Each point is reached from the start by the listed moves, each made once or not at all, plus a little noise. Say if it took an odd or an even number of moves. Then give how often each move was made.

Moves:
(1): .22; -.05; .62; .39; .65
(2): .34; .45; .09; -.50; .38
Start: .07; -.01; -.10; .07; -.10
Points:
.32; -.13; .55; .39; .49 => odd (1, 0)
.07; -.03; .01; .12; -.10 => even (0, 0)
.63; .52; .67; .03; .94 => even (1, 1)

Moves:
(1): .11; -.04; -.08; -.08; .23; -.07; -.26; .17
(2): -.31; .03; -.37; -.06; -.21; -.32; -.22; -.25
(3): .07; .23; .07; .10; .09; -.08; .07; -.25
(4): .22; -.17; .10; -.22; -.22; .06; .13; -.10
(5): .02; -.29; .04; .31; .04; -.17; .10; -.02
(6): -.05; .03; .00; .14; .05; .25; -.21; -.05
(7): .03; -.22; -.37; -.10; .35; .00; .16; -.19
(8): .14; .12; -.05; .10; -.02; -.04; .10; -.01
Start: -.15; -.26; -.05; -.03; .03; .00; -.02; .06
Points:
.04; -.61; -.40; .00; -.15; -.53; -.16; -.16 => odd (1, 1, 0, 1, 1, 0, 0, 1)
-.22; -.69; -.28; .00; -.38; -.43; -.01; -.32 => odd (0, 1, 0, 1, 1, 0, 0, 0)
.07; -.82; -.77; -.10; .19; -.54; -.01; -.36 => even (1, 1, 0, 1, 1, 0, 1, 1)
.13; -.94; -.28; -.06; .20; -.11; .37; -.26 => odd (0, 0, 0, 1, 1, 0, 1, 0)
.26; -.81; -.34; .03; .18; -.16; .47; -.28 => even (0, 0, 0, 1, 1, 0, 1, 1)

Moves:
(1): -.20; .15; .10; .08; -.17; .15; -.04; -.03; -.07; .01; .11; .09; .07
(2): .05; .15; .07; -.16; .04; -.10; .00; .10; -.24; -.07; .04; .31; -.24
(3): -.06; .07; .18; .00; -.31; -.01; .00; .28; .09; .15; .08; -.04; -.06
(4): -.06; .00; .06; -.32; -.02; -.05; .24; .42; .15; -.10; -.06; .13; .09
(5): .17; .15; -.16; .11; -.09; -.12; .02; -.01; -.31; -.16; .06; .06; .07
(6): -.05; -.13; -.03; -.16; .06; -.10; .01; -.08; -.19; -.28; -.03; -.02; .12
(7): -.33; -.09; .06; .16; .10; -.24; .25; .18; -.06; -.29; -.19; .27; .51
(8): .09; .15; .03; -.09; -.03; -.09; -.20; .00; -.34; -.24; .00; .04; .22
(9): -.13; .13; -.11; -.10; .14; -.05; -.04; .03; -.17; .05; .24; .09; -.02
(10): .03; -.26; .26; .05; .10; .11; .01; .10; -.02; -.04; -.10; .05; -.02
(11): -.04; -.07; -.01; .00; -.04; -.03; .13; .24; .00; .07; -.28; -.04; -.04
(12): -.11; .07; .23; .04; -.04; -.07; .10; .25; .02; -.11; -.05; .05; .03
Start: -.13; -.02; -.04; .06; -.03; .15; -.02; -.19; -.07; .00; -.10; .00; -.01
Points:
-.52; .05; .29; -.18; -.28; -.25; .40; .93; -.20; -.42; -.56; .39; .69 => odd (0, 0, 1, 1, 0, 0, 1, 1, 0, 0, 1, 0)
-.43; -.08; .60; .03; .14; -.28; .29; .69; -.69; -.69; -.69; .65; .43 => even (0, 1, 0, 0, 0, 0, 1, 1, 0, 1, 1, 1)
-.65; -.13; .46; .13; .23; -.20; .22; .59; -.62; -.55; -.49; .45; .66 => even (0, 0, 0, 0, 0, 0, 1, 1, 1, 1, 1, 1)
-.66; .53; .18; -.05; -.15; -.33; .30; .64; -.82; -.83; -.03; .69; .94 => odd (1, 0, 0, 1, 1, 0, 1, 1, 1, 0, 0, 1)
-.14; .08; .18; -.03; -.41; .04; -.06; .33; -.33; .00; -.30; -.05; .13 => odd (0, 0, 1, 0, 0, 0, 0, 1, 0, 0, 1, 0)
-.10; .27; .11; -.32; -.42; -.15; .37; .88; -.40; -.11; -.32; .40; -.19 => odd (0, 1, 1, 1, 1, 0, 0, 0, 0, 0, 1, 0)
